Rows are points. Two turns around zero, p and q, are shown by what they do to some points. Where does a point land after both, in the order given? Backwards means that the second turn is done in reverse. Each puzzle has new turns, and all numbers are rounded.

Turn p:
[-27  28] => [-13  37]
[-32  -6] => [-32   8]
[ 6 -1] => [ 5 -3]
[-31 -17] => [-35  -3]
[85 -4] => [ 76 -39]
Turn q:
[-25 -43] => [-50  -2]
[-16  30] => [17 30]
[12 52] => [50 18]
[ 29 -40] => [-18 -46]
Where do these land?
p, then q: [31 35] => [ 39 -26]
p, then q: [ 22 -36] => [-32 -27]
p, then q: [-52   1] => [-7 52]

Turn p:
[  5  29 -19] => [ 16 -14 -28]
[  9  -7 -23] => [-18  -5 -18]
[ 67  -1 -54] => [-43 -61 -43]
[-22 -28  25] => [-8 29 31]
[14 19 23] => [ 21 -20  16]
[-73 -11  48] => [32 71 41]
Turn q:
[-25 -39 -38] => [18  3 57]
[14 31 32] => [ -8  -2 -46]
[32 15 52] => [-17 -31 -52]
[ 18  -5 -67] => [-36  33  50]
[-1 37 30] => [  5   8 -47]
[-38 -40  -8] => [ 39 -13  38]
Where do these land?
q, then p: [-57   0  36] => [-32 -58  -9]
p, then q backwards: [-39  21 -10] => [-32  32   4]
p, then q: [ 37 -35 -13] => [49 -5 18]
p, then q: [ 60  14 -13] => [ 17 -33  51]

Turn p:
[16 13 16 18 -5 29] => [-11   9 -15  13 -10 -34]
[ 41 -30 -21 -22 -41  46] => [-27  22  51  42  28 -31]
[ 20  28 -27 -21  29  45] => [-51 -26  -6  42 -13   1]
[-22   1  42 -24  26   7] => [-16 -29 -27 -34  22 -10]
[-30   3 -20  22  32  43] => [  8 -31 -38  46   7   0]
[ 15  -9  21  15  -7 -97] => [ 28  52   6 -69 -20  42]
[ 10 -40 -23  24 -13 -90] => [ 47  59  23 -30  -1  63]
[-50  32  12 -12 -22  16] => [ 22 -54   6 -11 -12 -30]
Turn q:
[-57 -17  15  16 -46  29] => [ -6  -2 -11  -5  41 -71]
[ 60 -47  28   2  17  21] => [-40 -47   9 -46 -27  23]
[ 48 -31 -13 -21 -19 -15] => [-47 -25  12  22 -24  20]
[-33  45 -40  -9  44  53] => [ 44  69   6 -25 -39 -26]
[-32  30  11 -27   2  -3] => [ 39  10  25  14  11 -14]
[ 49  20  13  50 -16 -44] => [-30   2 -19   2  43  68]
[-35   1 -14 -10  17 -42] => [ 40  -6 -22  38  -4   1]
Where do these land?
p, then q: [49 10  5 40 37 24] => [  7  62 -31  26  19 -12]
q, then p: [-8 14 40 14  9 42] => [-44 -15  11 -35  12  16]
q, then p: [ 86  46  39   9  28 -15] => [-49 -47 -18  22  42 -70]
p, then q: [-38 -63   9 -34 -27  -8] => [ 32 -39  18 -39 -40  38]
q, then p: [-35  -6 -43 -28 -39 -18] => [ 49  32 -25  -3 -39  13]
p, then q backwards: [ -9 -29  41  28 -38 -19] => [-47  34  11  13  17  36]
q, then p backwards: [-24  26 -59 -12  45  -5] => [ 15  15 -16  75 -13 -21]
p, then q: [-26  16   2  12  36  10] => [-27   8 -25  10 -28 -15]
p, then q: [  5 -13 -35 -29 -51 -11] => [ 11 -36  23 -40  36  13]
